Every row gives one point. A path goes straight from each point to the next, and from the last back to the first. The post is the endless flat space through its rows: a point in 2 columns, a line in 3, a plane in 4, and so on, so that a path can go around it. How many times does the path go around the post? Going back the other way cancels.
In the rows, zero is written as 128.

Post (1 x 2):
[[151 137]]
Path (14 x 2):
[[130 146]
 [129 192]
 [186 154]
 [172 119]
 [146 105]
 [126 137]
 [120 179]
 [163 166]
 [135 179]
 [129 164]
 [160 191]
 [196 129]
 [162 116]
 [108 116]]
Times around: 2

Post, 5 rows:
[[105 126 129 134 121 125]
 [118 123 123 176 193 146]
 [130 151 102 158 142  70]
 [125  91 197  92 125 121]
 [118 104 220 135  92  85]]
Path:
[[169 146 163 171 180  60]
 [130 124 173 113 137 122]
 [134 125 154 170 124 117]
 [129 115 137 200 132 113]
 [117  90 142 155 150  93]
 [ 60  87 177 136 152 136]
 [119 154 150  49 162 137]]
Times around: 1

Post:
[[150 152 103  26 115 105 121 140 138 192  83]
 [147 161  99   7 154 106  38 121 129 141  72]
 [146  72  72 147 145 105 130 139 189 144 183]
 [144 151 129  61 152  76 119 109 175 126  66]
 [167  91 122 124  48 120 129 127 105  64  89]
 [130 115 112 142 146 161 153 117 139 107 131]
 [150 106 160  98  85  93 155  77  74  93 138]
 [137  70 124 138 154  95 158 157 107 132 131]
 [116  83 162 159 110 127 130 143 162  99 163]
 [ 92  95 106 176 122 110 126 128 146 146 131]]
Path (18 x 11):
[[115  98 121 106 118 104 113  81 136 102  90]
 [ 63 114 147  64 125 139  96 161 133 173 125]
 [183 110 105  75 181 100 110 166 115  79 175]
 [116 137 112 132 120 107  67 130  91 107 114]
 [ 80 126 126 153 161  85 164  81 144 112 183]
 [126  89 101  75 147  80 106 126 123 117  69]
 [129  83 140 147  71  78 173  84 175 190 109]
 [164 145 138 105 140 132 108 129 165 147 113]
 [142 123 131 124 125  47 138 105  96 123 125]
 [ 91 127 105  64 147  93  98 113 176  95 135]
 [164  86 105 106 102 137 149 119 136  78  89]
 [167  92 160  94 110 110 116 143 158 105 134]
 [160 156 120 148 164 122 143 122 170 132  62]
 [122 159 106 130 146 117 146 137 158 120 144]
 [ 84 101 113 133 117 112  95 141  96  92 106]
 [ 98 117  81  88  82 169  99 119 133 148  42]
 [151 102 124  88 116 151 119 156 139 158 113]
 [123 118 152 103 149 139  64 107 151 154 132]]
Times around: 2

Post:
[[140 192 109 123 179 130 128 112 163 141 169 115  84 111 112 175 129 101]
 [121 117 164  85 111  93 177 138 161 106 184 153  86 109 165  97 144  93]
 [ 92 141 127 138 201 127 177 142  96 108 159 204 148 140 149 136 121 113]
 [155 170 160 103 148 166  79 118 134 151 133 195 127 141 141  70 109 135]
 [180 138 122 103 165 120  82 116 143 136 113 167 147  99 129  66 174 111]
 [ 96 166 173  81  96 119 176 187 104 130 124 171 108 149 124 121 121 106]
 [ 93 168 137 163  96 144 151 125 151  88  97 204 138 134 128 154  76 181]
 [159 116 106 144  85 139  99 123 172 110 177 100 110 141 115 154 138  87]
 [154 138 188 129 162 127 117 118 166  99 136 166 113 136  86 128 163  68]
 [177 112 123 139 100 117 173  85 110 130 136 127 103 160 111 144 107 109]
 [113 104 134 127 103 116 181 166 148 160 150 106 125 148 122 135 125 124]
 [151  99 124  95 183  87 122 135 141  77 198 129 114 170 128 141 114 112]
 [136 187 136  83 137 185 183 119 131 109 115 135 155 120 128  84  94 104]
 [173  91 160  88 102 136 124 123 171 134 111 156 128 148 135 145 156  85]
 [160 143 149 100 139 129 122  99 103 150 160 127 197 162 101 141 152 154]
 [178 115 153 157 125 151  87 179 140 114 123 145 219 120 234 118  74 121]
 [115 119 132 128  87 172 154 114 159  96 103  72  67  94 154  98 137 113]]
Path:
[[166 133 150  80  89 108 141  85 150 117 114 122 121 146 104 140 173 121]
 [182 120 113 123 134  98 158 128 156 106 157 178 165 141 192 108 100 129]
 [151 121 177 118 155 144 158 167 200 156 104 210 145 118 166 158 147 113]
 [190 126 166 153 101 121  61 132 145  88 142  86 166 104 165 162 123 132]
 [112 116 111  61  61  77 159 129 114 135 136 191 145 144 103 121  74 175]
 [179 117 140 131  84  97  62 143 211  84 151 119 131 156 152 171  68  68]
 [126 147 142 142 115  55  83 214 124 155 160 239 107 186 119 115 102 130]
 [130 130 108 136  84 122 120 165 126  59 159 142 125 174 151 140 128 118]
 [142 153 143 117 119 166 209 178 120  80 113 120 148 119 130 142 129  93]
 [136 189 124  96 141  96 127 167 128 170 121 162  86 102  85 136 165 102]
 [139 165 154  73 180 120  81 127 160 122 150 214 103 157  70 124  85 100]
 [108 124 170 126 143 117 182 120 165 119 179 160 138 126 140  99 122  95]
 [173 131 171 145 216 114 153  85 206 144 132  84 157 143 134 149 120 125]
 [ 81 175 140 139 150  85 193 156 120 109 175 171  79 204 100 140  63 121]
 [133 159 148 112  82 118  86 147 177  55 124 182 117 140 199 121  69 197]
 [182 147 152 128 198 161 120 127 185 125 135 126 143 110 151 113 110 116]
 [197  97 152 100  73 119 110 165 135 140 197 108 196 108 145 130 152 129]
 [144 128 170 133 125 140 123 122 129  94 148 165 155 158 110 103  84 123]
 [131 134 166  70  97  91 157 153 150 133 146  56  97 125 153 103 104  76]
 [155 134 134 161 134 121 130  72 133 147 161 135 155 141 155 153 169  97]
 [172 137 140 158 101 154 147 156 185 113 179 123 172 128 167 144 123  45]
 [116 118 150 168 196 129 155 188 135 108 116 140 140 147 141 107  71 155]
 [165  98 182  92 136 135 122 140 160 120 114 223 159 175 129 146 173  93]
 [226 156 140  75 126 143 155 148 107 137 166 141 201 184 148 155 154  45]
 [165 137 147  91 168 139 120 144 173 134  70 170 160 126 151 134 116 159]
 [133 138 146  84 114 118  82 237 199 141 151 142 143  90 174 141 106 154]
 [110  89 122  96  82 129 120 139  96  99 140 132 146 135 191 171  75 168]
 [ 80 171 130 119 107 116 120 224 181 146  64 145 117  95 172 182  97 137]]
Times around: 4
